Rows are points. Any point is a mix of the corners, with weights that add up to 1. It lies inside the corners' shape when no weight is negative. Is each point inside? If not, which corners have a negative weight?
In the rows, 128 means zero.

Corners:
(1): [165 116]
(2): [170 190]
(3): [104  76]
Points:
[181 199] -> outside (3)
[151 162] -> outside (1)
[155  99] -> outside (2)
[166 181] -> inside
[163 129] -> inside
[139 120] -> inside
[114  91] -> inside

Corners:
(1): [ 30 122 115  93 193 135]
(2): [149 106  62 141 111 100]
(3): [180 185 158 151  81 108]
(4): [165 108 152 135  81  95]
(5): [152 143 128 141  97 155]
(6): [124  94  62 117 227 131]
(7): [143 157 175   7  86  76]
Points:
[137 141 145  89  96 100] -> outside (6)
[147 138 124 128 104 137] -> inside
[131 146 146 105 119 123] -> outside (2)
[132 140 124  67 124 101] -> outside (4)
[109 163 140 107 117 121] -> outside (4, 6)
[139 123 109 117 149 109] -> outside (5)
[161 123 111 128 127 118] -> outside (1)

Corners:
(1): [ 63 163 141 110 166  98 161  85  96  70  53]
(2): [148 139 126 124 161 149  56 141 110 146 132]
(3): [118 117 184 162 139 171 120  61 151  92 139]
(4): [139 157 134  84 117 159  58 130 178  75 148]
(5): [112  85 129  75  53 107  44 169 161 202 159]
(6): [127 181 185 154 203  92 148 121 106  96  89]
(7): [204 142  96 176  80 129  91 118 161 152  68]
(8): [141  52 156  77 116  77  69 128  71 123 146]
(9): [116 147 156 148 101 151 101 150 141  97  73]
(10): [ 58 153  75 115 118 131  65 167 136 118 204]
(11): [135  52 141  97 134  96 124 163  97 140  56]
(12): [  7 121 107 177 151  93  97 132 201 129  62]
Points:
[104 134 136 151 162 117 129 134 121 117  66] -> outside (4, 5, 8)
[132 108 134 119 116 121  79 140 145 142 125] -> outside (1, 9)
[118 137 153 148 157 111 119 128 113 111  86] -> outside (4, 5)
[109 126 125 120 117 130  87 137 137 116 119] -> outside (6)
[132 105 146 113 116 113  97 141 104 130 109] -> outside (4, 12)
[125 108 142 119 125 115 107 132 108 126 108] -> outside (4, 12)
